Every row gives one point. The last column is the point's height on a tilted bowl or saddle (a function of degree 2), plus a little noise. Count its main directions that bend up, bend down and stay straight.
In the rows, 128 means zero.

Points:
[[134 102 117]
 [137 184  84]
 [106 112 119]
 [ 31 169  49]
 [179  83  89]
 [111 187  82]
 [120 132 117]
 [ 92 175  89]
 [ 93 113 117]
 [174 121  98]
 [103 206  62]]
Directions: 0 up, 2 down, 0 straight

Points:
[[ 88  58  83 150]
 [ 93 112  73 115]
 [ 83  76 143  71]
 [118 178 115  70]
 [ 97 215  94  65]
 [ 85 149  90  96]
 [ 86  89  81 133]
 [115 185 162 111]
 [123 128 143  65]
 [157 195  86  46]
 [136 137 125  68]
 [ 78 139 229 123]
 [121 117  59 104]
 [125 170 199 124]
 [ 68 140 119 117]
 [104  76 113  87]
 [194 118 131 113]]
Directions: 2 up, 1 down, 0 straight

Points:
[[105  91 103 113 132]
 [103 170  77 174 124]
 [169 127  46 105 102]
 [109 138 126 220 166]
 [134 118 142 125 114]
 [160 171 144 139 123]
 [ 70 102  72  70 183]
 [108 124  93 186 124]
 [171 106 244 133  44]
 [ 44 139 151  42 175]
 [ 97  98 119 165 127]
 [142 117 108 135 116]
 [113 163 240 124  90]
 [100 109 184 122 106]
 [120  86 149 144 108]
 [ 13 178 111 139 247]
 [150 181  60 108  74]
 [154 177  71 147  90]
 [ 77  92 148 119 135]
 [145 204 105  74  75]
 [130 100 131 114 116]
 [139  33 135 110 107]
 [104 180 168 165 174]
 [158 146 119 108 110]]
Directions: 2 up, 2 down, 0 straight

Points, 42 rows:
[[109 189 137 146  85 108 101]
 [122 155 131  68 118 127 127]
 [119 109 224 200 164 166  50]
 [106 112 164 196 107 110  88]
 [121 135 100  32 150 108 130]
 [ 87 177 114 201  92 176  75]
 [132 127 155  78  84 169 125]
 [ 80  96 203  79 108 124  45]
 [198 151 170 149  92 102 108]
 [ 39 116 120 112 101  98  42]
 [180  84  79 154  96 128 123]
 [146 165 101 110 165 111 169]
 [199 122 147 136 124  58 108]
 [ 75  72 171 121 192 133 141]
 [109  75  93 180 215  99 121]
 [ 75  54 165  59  99 170 112]
 [125 122  80 152 119  74 116]
 [115 188 134 148 176 111 139]
 [108 129 136 132 130 148 130]
 [129 154 116 203  38 156 139]
 [ 89 103  60 130 155 101 102]
 [109 147 100 124 120  77 112]
 [117 169 133 167 106 108 107]
 [154 143  56  59 189 129 180]
 [141 115 141 100 117 169 144]
 [ 89 161 155 127 149 105 105]
 [ 32 127 169 120 104 175  84]
 [178 148 121 201 142  97 110]
 [130 115 214 190  78 104  46]
 [149 129 138 121 154  65 130]
 [ 91  76  67  86 158 152 134]
 [ 77  35 249 127 135 148  55]
 [232 109 142 135  90 174  98]
 [157  61 122 119 181 158 143]
 [199 166 115 108 179 125 184]
 [151  49 202 146 169 102  49]
 [210 158 113 167 142 155 120]
 [101  82  48 115 162 182 142]
 [157 126 151 153 122 195 137]
 [162 224 176  73  66 181 139]
 [106 173 112 107 127 140 130]
 [ 48 179  47 133  98 111  12]]
Directions: 2 up, 3 down, 1 straight
